Each row of a before or after table is a point. One or more steps were done to the points. Then noise was added and the rows were shuffled. The steps act on how far a point lies along the listed directions, d1 being the first. Name the steps. A step turns or swaps two directions, mirrors them in a line or flattens them onto one, adds a multiple of one to another, or multiplies one. Angles are multiples of 10 degrees, from the lower direction toward the higher: turns from -170 to 170, lines from 10 to 170 but not 90. Use the fewest steps. Two steps may share a direction if one is a turn and the other turns, adds or multiplies; they go together, in the order done. Otherwise the lowest direction goes first.

Directions:
(1): [ 0.45 -0.31]
(2): [-0.31 -0.45]
Before (9 x 2):
[[-0.17 -0.64]
 [-0.09  0.33]
 [-0.61  0.45]
 [-0.32 -0.07]
 [ 0.39 -0.55]
 [ 0.42  0.53]
 [ 0.27 -0.35]
 [ 0.20  0.26]
 [ 0.43  0.54]]
After (9 x 2):
[[ 0.21  0.20]
 [ 0.18  0.18]
 [-0.15  0.22]
 [-0.24  0.04]
 [-0.61  0.44]
 [ 0.04 -0.33]
 [ 0.31 -0.27]
 [ 0.09  0.10]
 [ 0.45 -0.42]]
Steps: multiply d2 by 0.4

Directions:
(1): [-0.36 -0.25  0.59 -0.25]
(2): [ 0.18 -0.73 -0.19  0.03]
(3): [ 0.66  0.06  0.34 -0.22]
Before (12 x 4):
[[-0.13  0.80 -0.19  0.25]
 [ 0.40 -0.35  0.42  0.13]
 [-0.53 -0.37 -0.12  0.11]
 [-0.52  0.63  0.15 -0.20]
 [-0.39  0.22  0.07  0.02]
 [ 0.09 -0.28  0.04 -0.36]
 [ 1.18 -0.26  0.50 -0.33]
 [ 0.86 -0.25  0.57 -0.32]
 [-0.43  0.06 -0.16 -0.08]
 [-0.64  0.14 -0.42  0.29]
 [ 0.28 -0.27  0.10 -0.25]
 [ 0.59 -0.25 -0.25  0.15]]
After (12 x 4):
[[-0.19 -0.29 -0.16 -0.17]
 [-0.23 -0.32 -0.19 -0.05]
 [ 0.16  0.26  0.26 -0.18]
 [ 0.02  0.73  0.23 -0.31]
 [ 0.05  0.79  0.16  0.09]
 [ 0.68  0.23  0.33 -0.16]
 [ 0.26  0.15  0.22 -0.34]
 [-0.09 -0.34 -0.39  0.27]
 [-0.27 -0.38 -0.10  0.40]
 [-0.86 -0.37 -0.44  0.33]
 [ 0.55 -0.17  0.31 -0.12]
 [-0.94 -0.41 -0.68  0.41]]
Steps: multiply d1 by 0.4; multiply d3 by -1

Directions:
(1): [ 0.43  0.33  0.68 -0.56  0.23  0.08 -0.12  0.26]
(2): [ 0.36 -0.49 -0.18 -0.08  0.36  0.73  0.35 -0.08]
(3): [-0.54 -0.24  0.14 -0.15  0.74 -0.09 -0.39 -0.31]
(4): [ 0.29 -0.32  0.41  0.25 -0.41  0.17 -0.55 -0.53]
(5): [-0.57  0.39  0.44  0.27 -0.13  0.60  0.28 -0.08]
Before (12 x 8):
[[ 0.07  0.14 -0.53 -0.06  0.18  0.18  0.55  0.39]
 [-0.24 -0.12 -0.34  0.20 -0.23 -0.07  0.00  0.01]
 [ 0.15 -0.05 -0.17  0.35 -0.37  0.05  0.38 -0.07]
 [ 0.19  0.02  0.26 -0.05  0.10  0.19  0.19 -0.03]
 [-0.36 -0.21 -0.89  0.15  0.00 -0.29  0.27  0.12]
 [ 0.25 -0.16 -0.45  0.07 -0.16  0.21  0.29  0.15]
 [-0.26 -0.15 -0.02  0.18  0.12  0.12  0.02 -0.22]
 [ 0.03 -0.40 -0.37  0.05  0.06  0.11  0.27 -0.06]
 [-0.37  0.14  0.08 -0.03 -0.01  0.03 -0.17  0.00]
 [-0.40  0.06 -0.27 -0.06  0.42 -0.25  0.32  0.26]
 [-0.48  0.00 -0.14  0.11  0.12 -0.27 -0.08 -0.02]
 [-0.29  0.39 -0.17  0.00  0.13  0.14  0.59  0.40]]
After (12 x 8):
[[-0.77  0.49 -0.77 -0.38  0.99 -0.48  1.05  0.98]
 [-0.61  0.10 -1.34 -0.13  0.45 -0.52  0.82  0.69]
 [ 0.21  0.02  0.31 -0.01  0.02  0.21  0.15 -0.06]
 [ 0.17 -0.10 -0.14  0.38 -0.44  0.10  0.34 -0.14]
 [-0.31  0.57 -1.09 -0.39  0.74 -0.05  1.30  1.11]
 [ 0.17 -0.08 -0.56 -0.04 -0.02  0.12  0.45  0.31]
 [-0.41  0.16  0.07 -0.04 -0.01  0.08 -0.12  0.05]
 [-0.01 -0.37 -0.53 -0.02  0.18  0.05  0.38  0.05]
 [-0.26 -0.11 -0.36  0.20 -0.21 -0.08  0.05  0.03]
 [-0.57  0.12 -0.25  0.04  0.23 -0.32  0.14  0.16]
 [-0.77  0.94 -0.69 -0.33  0.69  0.01  1.40  1.16]
 [-0.25 -0.18  0.07  0.24  0.08  0.19 -0.02 -0.28]]
Steps: multiply d4 by 3; multiply d5 by 1.3

Directions:
(1): [-0.04  0.19 -0.15 -0.72  0.03 -0.50  0.60 -0.34 -0.22]
(2): [ 0.74 -0.02 -0.41  0.28  0.35 -0.31  0.04  0.35 -0.47]
Before (9 x 9):
[[ 0.15 -0.03 -0.15 -0.23  0.19 -0.18  0.35 -0.25 -0.02]
 [ 0.28 -0.11 -0.27  0.33  0.18  0.06 -0.15  0.33 -0.08]
 [ 0.21 -0.08 -0.01  0.35  0.02  0.22 -0.27  0.20  0.01]
 [ 0.14 -0.12 -0.05  0.64  0.10  0.10 -0.25  0.41 -0.09]
 [-0.11  0.09  0.10 -0.47 -0.11 -0.25  0.17 -0.18 -0.07]
 [ 0.06  0.08 -0.07 -0.26  0.08 -0.27  0.27 -0.17 -0.23]
 [ 0.30 -0.15 -0.08  0.56  0.19  0.12 -0.18  0.34 -0.18]
 [ 0.18 -0.14 -0.04  0.24  0.05  0.07 -0.29  0.03 -0.06]
 [ 0.09 -0.03  0.07  0.23 -0.05  0.08 -0.26  0.14  0.06]]
After (9 x 9):
[[ 0.57 -0.30 -0.15  1.43  0.25  0.35 -0.76  0.91 -0.14]
 [ 0.18 -0.12  0.11  0.59 -0.03  0.30 -0.56  0.35  0.13]
 [ 0.44 -0.21 -0.03  0.92  0.10  0.46 -0.67  0.53  0.04]
 [-0.34  0.24  0.11 -1.05 -0.20 -0.52  0.58 -0.52 -0.11]
 [ 0.19  0.19 -0.24 -0.69  0.17 -0.66  0.69 -0.34 -0.47]
 [ 0.26  0.07 -0.33 -0.65  0.28 -0.56  0.74 -0.42 -0.24]
 [ 0.38 -0.23 -0.08  0.64  0.12  0.21 -0.55  0.28 -0.08]
 [ 0.78 -0.21 -0.47  0.85  0.40  0.09 -0.43  0.72 -0.28]
 [ 0.84 -0.32 -0.26  1.30  0.40  0.27 -0.59  0.85 -0.35]]
Steps: multiply d1 by 2.5; multiply d2 by 2.5

Directions:
(1): [ 0.33  0.34 -0.92 -0.57 -0.13  0.12 -0.08 -0.24  0.47  0.02 -0.12 -0.28]
(2): [-0.47 -0.20 -0.36 -0.14 -0.51 -0.60  0.08 -0.41 -0.18  0.28  0.04  0.70]
(3): [-0.03 -0.48 -0.49 -0.18 -0.11  0.11  0.08  0.79 -0.67  0.26 -0.29 -0.23]
Before (12 x 12):
[[-0.01 -0.03  0.08  0.22  0.39  0.53  0.23  0.53 -0.16 -0.41  0.00 -0.39]
 [-0.25  0.10  0.41  0.22 -0.18 -0.23 -0.05 -0.72 -0.01  0.17  0.40  0.70]
 [-0.15  0.62 -0.24 -0.58  0.06 -0.27 -0.11 -1.15  0.64 -0.09  0.15  0.39]
 [-0.17  0.52  1.14  0.64  0.16 -0.47  0.08 -0.28  0.16 -0.11  0.47  0.22]
 [ 0.31 -0.22 -0.17 -0.12  0.12  0.35 -0.23  0.59 -0.28 -0.06  0.01 -0.46]
 [ 0.08  0.09 -0.77 -0.21 -0.28 -0.16  0.00  0.10 -0.04  0.01 -0.19  0.02]
 [ 0.51 -0.06 -0.90 -0.31 -0.18  0.15 -0.04  0.33  0.20  0.11 -0.33 -0.56]
 [-0.12 -0.22 -0.22 -0.23 -0.10  0.02 -0.33  0.07 -0.27  0.15  0.01  0.02]
 [ 0.07  0.62 -0.22 -0.24 -0.06  0.02 -0.17 -0.99  0.73 -0.02  0.35  0.43]
 [-0.22 -0.44 -0.33 -0.15 -0.59 -0.59  0.15 -0.14 -0.57  0.17 -0.04  0.86]
 [ 0.29  0.46  1.22  0.23  0.71  0.33 -0.04 -0.66  0.67 -0.71  0.32 -0.02]
 [-0.16  0.12  0.36  0.12  0.04 -0.11  0.01 -0.69  0.34 -0.12  0.28  0.22]]
After (12 x 12):
[[ 0.33  0.07 -0.10 -0.01  0.22  0.22  0.04  1.17 -0.53  0.12 -0.12 -0.82]
 [-0.10 -0.88  0.28 -0.06  0.30  0.30  0.23  1.16 -1.19 -0.01 -0.31 -0.18]
 [-0.35 -0.34 -1.02 -0.86 -0.19 -0.16  0.08  0.23 -0.67  0.42 -0.36  0.15]
 [ 0.45  0.00 -0.68 -0.34  0.03  0.60 -0.10  0.38 -0.25  0.25 -0.07 -0.46]
 [-0.33 -0.05  0.58  0.51  0.30  0.17  0.26  0.01 -0.11 -0.46  0.20  0.16]
 [-0.09  0.00  0.67  0.33  0.04 -0.18 -0.25 -0.36  0.09 -0.20  0.39  0.31]
 [-0.10  0.26 -0.37 -0.03 -0.31 -0.40  0.00 -0.37  0.20 -0.05  0.04  0.34]
 [-0.04  0.09  0.00 -0.16 -0.01  0.03 -0.39 -0.37  0.20 -0.01  0.17  0.07]
 [-0.26 -0.09  0.16  0.29 -0.47 -0.70  0.04 -0.69  0.28  0.12  0.13  0.66]
 [ 0.01 -0.38 -0.41 -0.22 -0.02  0.28  0.06  0.40 -0.38  0.15 -0.13 -0.37]
 [-0.18 -0.36 -0.95 -0.50 -0.37  0.05  0.04  0.37 -0.63  0.53 -0.11  0.26]
 [ 0.72  0.50 -0.70 -0.53 -0.07  0.21 -0.06 -0.41  0.61 -0.28 -0.06 -0.13]]
Steps: swap d1 and d2; multiply d3 by -1

Directions:
(1): [-0.49 -0.24 -0.62  0.22  0.44 -0.08  0.11  0.01  0.36 -0.20  0.23  0.72
 -0.10 -0.17  0.10  0.57 -0.29  0.75]
(2): [ 0.32  0.16  0.16  0.54 -0.43 -0.43  0.36 -0.70  0.00 -0.53  0.07 -0.62
  0.00  0.08  0.26  0.37  0.20  0.59]
(3): [ 0.02 -0.34  0.59 -0.36 -0.12  0.19  0.10  0.73  0.06 -0.43  0.55 -0.04
  0.52  0.04  0.76 -0.16 -0.03  0.38]
(4): [-0.77 -0.09  0.36  0.57 -0.15  0.06  0.25  0.15  0.35 -0.30 -0.02  0.18
 -0.12  0.56 -0.54 -0.66  0.49  0.11]
(5): [ 0.31 -0.09  0.42  0.65  0.31  0.44 -0.48  0.08  0.48  0.47 -0.24 -0.26
  0.00 -0.73 -0.04 -0.26  0.01  0.53]
Before (14 x 18):
[[-0.11 -0.36 -0.22 -0.27  0.39  0.54 -0.38  0.49 -0.14  0.23  0.27  0.09
  -0.08 -0.44  0.11 -0.16 -0.27 -0.24]
 [-0.08 -0.01  0.71  0.92 -0.13 -0.21  0.26 -0.37  0.23 -0.49 -0.03 -0.47
   0.36  0.20  0.44 -0.01  0.54  0.94]
 [-0.40 -0.12  0.22 -0.10  0.02  0.33  0.04  0.59  0.05  0.10  0.30 -0.07
   0.07  0.12  0.25 -0.44  0.15 -0.17]
 [-0.02 -0.25 -0.19 -0.46  0.37  0.24 -0.06  0.68  0.20  0.07  0.62  0.28
   0.30 -0.35  0.42  0.31 -0.50  0.05]
 [ 0.18 -0.06 -0.01 -0.71 -0.22 -0.19  0.23  0.24 -0.34 -0.13  0.25 -0.16
   0.07  0.40  0.21 -0.21 -0.23 -0.30]
 [ 0.58  0.06 -0.02 -0.77 -0.08 -0.03  0.12 -0.15 -0.34 -0.09  0.16 -0.37
   0.25  0.04  0.58  0.25 -0.19 -0.59]
 [ 0.01 -0.22  0.56  0.32 -0.29 -0.29  0.42  0.07  0.19 -0.68  0.46 -0.52
   0.49  0.42  0.64  0.19  0.28  0.66]
 [ 0.17 -0.02  0.13 -0.21 -0.33 -0.41  0.31  0.03 -0.13 -0.39  0.44 -0.12
  -0.03  0.38  0.24 -0.01  0.01 -0.42]
 [-0.12 -0.05 -0.37 -0.60  0.34  0.03 -0.13  0.40  0.15  0.37 -0.06  0.63
   0.00  0.09 -0.20  0.05 -0.16 -0.57]
 [ 0.28 -0.33  0.20  0.15 -0.47 -0.31  0.47 -0.29 -0.04 -0.78  0.47 -0.39
   0.27  0.17  0.97  0.46  0.02  1.02]
 [ 0.28 -0.01  0.60  0.20 -0.32 -0.21  0.40  0.13  0.07 -0.62  0.43 -0.71
   0.11 -0.04  0.59  0.29  0.12  0.62]
 [-0.14 -0.23 -0.15 -0.31  0.28  0.33 -0.27  0.24  0.10  0.10  0.24  0.42
   0.21  0.13  0.01 -0.11 -0.30  0.04]
 [ 0.29  0.04 -0.07 -0.04  0.27  0.07 -0.34  0.28  0.03  0.23 -0.22  0.13
   0.33 -0.31  0.05 -0.04 -0.45  0.03]
 [ 0.09  0.04  0.09  0.45 -0.49 -0.55  0.48 -0.49  0.21 -0.81  0.56 -0.23
  -0.02  0.30  0.38  0.23  0.36  0.91]]
After (14 x 18):
[[-0.34 -0.37 -0.42 -0.17  0.52  0.34 -0.27  0.20  0.29  0.05  0.30  0.73
   0.15  0.00  0.01  0.12 -0.50  0.43]
 [ 1.23  0.27  0.64 -0.32 -0.12  0.36 -0.41 -0.30 -0.22  0.54 -0.36 -1.13
   0.19 -0.41  0.24 -0.35  0.06 -0.88]
 [ 0.76  0.04  0.65 -0.11 -0.10  0.27 -0.32  0.13 -0.10  0.53 -0.29 -0.84
   0.00 -0.24  0.00 -0.77 -0.06 -0.26]
 [ 0.01 -0.03 -1.01  0.96  0.44 -0.19 -0.12 -1.10  0.34  0.41 -0.54  0.23
  -0.69 -0.48 -0.42  0.69 -0.17  0.79]
 [ 0.19  0.45 -0.23  0.53  0.08 -0.19 -0.08 -0.58  0.03  0.43 -0.55 -0.41
  -0.66 -0.25 -0.73  0.24  0.08 -0.21]
 [ 0.00 -0.36  0.10 -0.40  0.37  0.19 -0.12  0.75  0.47 -0.01  0.32  0.47
   0.36 -0.16  0.45  0.13 -0.21  0.29]
 [-0.09  0.20 -0.37  0.96  0.36 -0.12 -0.18 -0.67  0.36  0.52 -0.51 -0.18
  -0.34 -0.04 -0.79  0.20  0.19  0.00]
 [-0.39 -0.27 -0.95 -0.03  0.94  0.23 -0.21  0.42  0.55  0.41  0.41  0.95
  -0.05 -0.70 -0.06  0.73 -0.76  0.45]
 [ 0.65  0.10  0.67  0.44 -0.19  0.01 -0.24 -0.08  0.17  0.32 -0.09 -0.70
  -0.13 -0.30 -0.07 -0.50  0.18 -0.31]
 [-0.31 -0.41 -0.42 -0.40  0.40  0.44 -0.28  0.45 -0.16  0.05  0.39  0.25
  -0.11 -0.31  0.12 -0.01 -0.33 -0.26]
 [-0.27  0.06  0.18  0.02  0.08  0.42 -0.19  0.37  0.00  0.44 -0.02 -0.18
  -0.13  0.01 -0.19 -0.60  0.17 -0.54]
 [ 0.04  0.03 -0.31 -0.41  0.21 -0.12 -0.13  0.29 -0.16  0.03 -0.07  0.37
   0.30  0.00  0.04  0.07 -0.50 -0.19]
 [-0.46  0.36 -0.42  0.80  0.15 -0.49  0.21 -1.03 -0.04  0.09 -0.64  0.11
  -0.29  0.45 -0.63  0.15  0.47 -0.02]
 [-0.16  0.13 -0.77  1.08  0.22 -0.44  0.09 -1.03  0.53 -0.05 -0.01  0.30
  -0.64 -0.23 -0.50  0.49  0.17  0.94]]
Steps: multiply d1 by 3; turn d3 and d5 by 150 degrees; turn d2 and d3 by -40 degrees

Directions:
(1): [ 0.24 -0.34 -0.61 -0.14 -0.13 -0.34 -0.25 -0.20 -0.27 -0.22  0.54 -0.66
 -0.34  0.26 -0.07 -0.95  0.33  0.16  0.17  0.07  0.50  0.42 -0.43  0.31]
(2): [ 0.08  0.07 -0.52 -0.18 -0.28 -0.21  0.53  0.44  0.44 -0.10 -0.66 -0.41
  0.44  0.21  0.07 -0.03  0.15 -0.54 -0.22 -0.10 -0.81  0.59 -0.34  0.39]
(3): [ 0.34  0.88 -0.39  0.18 -0.85  0.84  0.29 -0.23 -0.09 -0.09  0.03  0.28
  0.03  0.50 -0.29 -0.27  0.15  0.56 -0.13  0.00 -0.13 -0.27 -0.08 -0.08]
Before (13 x 24):
[[-0.37 -0.64  0.61  0.16  0.49 -0.23 -0.54  0.10 -0.49  0.25  0.42  0.09
  -0.37 -0.48 -0.07  0.02  0.04  0.10  0.22  0.32  0.80 -0.08  0.11 -0.15]
 [ 0.36  0.57 -0.19  0.04 -0.63  0.41  0.73  0.29  0.59 -0.05 -0.71  0.36
   0.65  0.53  0.05  0.44 -0.11  0.01 -0.17 -0.04 -1.12  0.08 -0.19 -0.03]
 [ 0.14  0.37  0.04  0.03 -0.03  0.20  0.36  0.21  0.29  0.09 -0.55  0.38
   0.59  0.09 -0.01  0.41 -0.09 -0.06 -0.03 -0.06 -0.59  0.09  0.10  0.00]
 [ 0.24  0.46 -1.02 -0.25 -1.21  0.04  0.83  0.61  0.30 -0.30 -0.83 -0.16
   0.55  0.46 -0.09 -0.35  0.34 -0.33 -0.32 -0.23 -1.14  0.45 -0.78  0.43]
 [-0.13 -0.02  0.59 -0.38  0.32 -0.11 -0.32 -0.23 -0.39  0.24  0.29  0.42
  -0.52 -0.30 -0.01  0.24 -0.44  0.09  0.11  0.16  0.27 -0.42  0.26 -0.34]
 [-0.06  0.13 -0.44  0.04 -0.27  0.10 -0.06 -0.18  0.08 -0.19 -0.05  0.12
  -0.05  0.21 -0.14 -0.35  0.01  0.18  0.10  0.20  0.00  0.01 -0.15  0.33]
 [-0.06  0.64  0.14  0.06 -0.34  0.05  0.35  0.22  0.16  0.11 -0.53  0.25
   0.30 -0.03 -0.13  0.08 -0.04 -0.19 -0.26 -0.04 -0.44  0.19  0.01 -0.08]
 [ 0.05  0.42 -0.43  0.20 -0.56  0.34  0.54  0.09  0.34 -0.20 -0.51 -0.05
   0.34  0.38 -0.14  0.12  0.06 -0.29 -0.29 -0.20 -0.64  0.08  0.09  0.25]
 [ 0.16  0.72 -0.22 -0.27 -0.71  0.38  0.93  0.42  0.74 -0.07 -1.31  0.21
   0.83  0.16  0.01  0.29  0.01 -0.55 -0.44 -0.17 -1.45  0.30  0.04  0.11]
 [-0.02 -0.17  0.16 -0.11 -0.05  0.17 -0.38 -0.20 -0.52  0.36  0.49  0.08
  -0.11 -0.14 -0.09  0.19 -0.17  0.47  0.17 -0.25  0.43 -0.25  0.15 -0.15]
 [ 0.08 -0.39  0.03  0.03  0.39 -0.26 -0.49 -0.25 -0.21  0.02  0.63 -0.10
  -0.31 -0.22 -0.03 -0.44  0.04  0.39  0.25  0.02  0.68 -0.10  0.33 -0.39]
 [-0.02 -0.28  0.16  0.10  0.25 -0.23 -0.30 -0.03 -0.04  0.25 -0.19  0.08
  -0.13 -0.14  0.51  0.16 -0.20 -0.07  0.07 -0.07  0.07 -0.05  0.02  0.07]
 [-0.21  0.67 -0.02  0.02 -0.33  0.59  0.11 -0.17 -0.04  0.13 -0.09  0.51
   0.23  0.17 -0.05  0.34 -0.05  0.35 -0.10  0.12 -0.13 -0.29  0.27 -0.48]]
After (13 x 24):
[[-0.07  0.54  0.12  0.03 -0.28 -0.09  0.35  0.28  0.24  0.10 -0.62  0.19
   0.34 -0.07 -0.09  0.11 -0.05 -0.32 -0.28 -0.05 -0.52  0.28 -0.02 -0.01]
 [-0.02 -0.16  0.22 -0.08 -0.03  0.21 -0.48 -0.27 -0.60  0.40  0.60  0.17
  -0.19 -0.16 -0.10  0.19 -0.18  0.57  0.20 -0.25  0.57 -0.35  0.21 -0.21]
 [-0.37 -0.62  0.69  0.19  0.51 -0.16 -0.63  0.01 -0.60  0.26  0.55  0.18
  -0.45 -0.52 -0.11  0.02  0.03  0.22  0.28  0.34  0.98 -0.23  0.19 -0.24]
 [ 0.12 -0.31  0.09  0.07  0.35 -0.14 -0.56 -0.36 -0.29  0.04  0.76  0.02
  -0.38 -0.19 -0.07 -0.47  0.02  0.56  0.28  0.04  0.80 -0.23  0.39 -0.47]
 [ 0.12  0.56 -0.30 -0.38 -0.62  0.11  1.04  0.63  0.91 -0.09 -1.55  0.00
   0.99  0.13  0.11  0.35  0.02 -0.88 -0.47 -0.20 -1.73  0.56 -0.06  0.27]
 [ 0.31  0.41 -0.23 -0.02 -0.55  0.22  0.80  0.42  0.72 -0.05 -0.86  0.20
   0.74  0.49  0.10  0.48 -0.09 -0.22 -0.20 -0.04 -1.29  0.25 -0.25  0.06]
 [-0.26  0.54  0.06  0.02 -0.20  0.48  0.05 -0.16 -0.04  0.15 -0.06  0.50
   0.21  0.07 -0.01  0.38 -0.06  0.30 -0.06  0.13 -0.07 -0.30  0.29 -0.50]
 [ 0.10  0.25  0.03 -0.01  0.07  0.05  0.37  0.31  0.34  0.09 -0.64  0.29
   0.63  0.05  0.03  0.45 -0.11 -0.21 -0.05 -0.08 -0.66  0.20  0.08  0.06]
 [-0.03  0.19 -0.49  0.04 -0.31  0.16 -0.03 -0.17  0.12 -0.19 -0.06  0.13
  -0.05  0.26 -0.16 -0.37  0.01  0.19  0.09  0.21 -0.02  0.01 -0.16  0.33]
 [ 0.04  0.38 -0.51  0.17 -0.56  0.22  0.62  0.18  0.44 -0.21 -0.61 -0.14
   0.39  0.40 -0.10  0.13  0.09 -0.44 -0.31 -0.23 -0.78  0.22  0.03  0.34]
 [ 0.27  0.52 -1.25 -0.31 -1.37 -0.03  1.03  0.80  0.47 -0.36 -1.09 -0.31
   0.71  0.55 -0.07 -0.35  0.41 -0.53 -0.40 -0.27 -1.49  0.68 -0.90  0.58]
 [-0.04 -0.30  0.19  0.10  0.25 -0.24 -0.33 -0.03 -0.05  0.27 -0.18  0.07
  -0.16 -0.16  0.51  0.17 -0.20 -0.08  0.08 -0.04  0.11 -0.03  0.04  0.06]
 [-0.14 -0.11  0.69 -0.35  0.43 -0.15 -0.45 -0.31 -0.46  0.27  0.42  0.48
  -0.63 -0.39 -0.01  0.26 -0.46  0.17  0.17  0.20  0.44 -0.51  0.33 -0.41]]
Steps: add 0.3 times d1 to d3; multiply d2 by 1.3
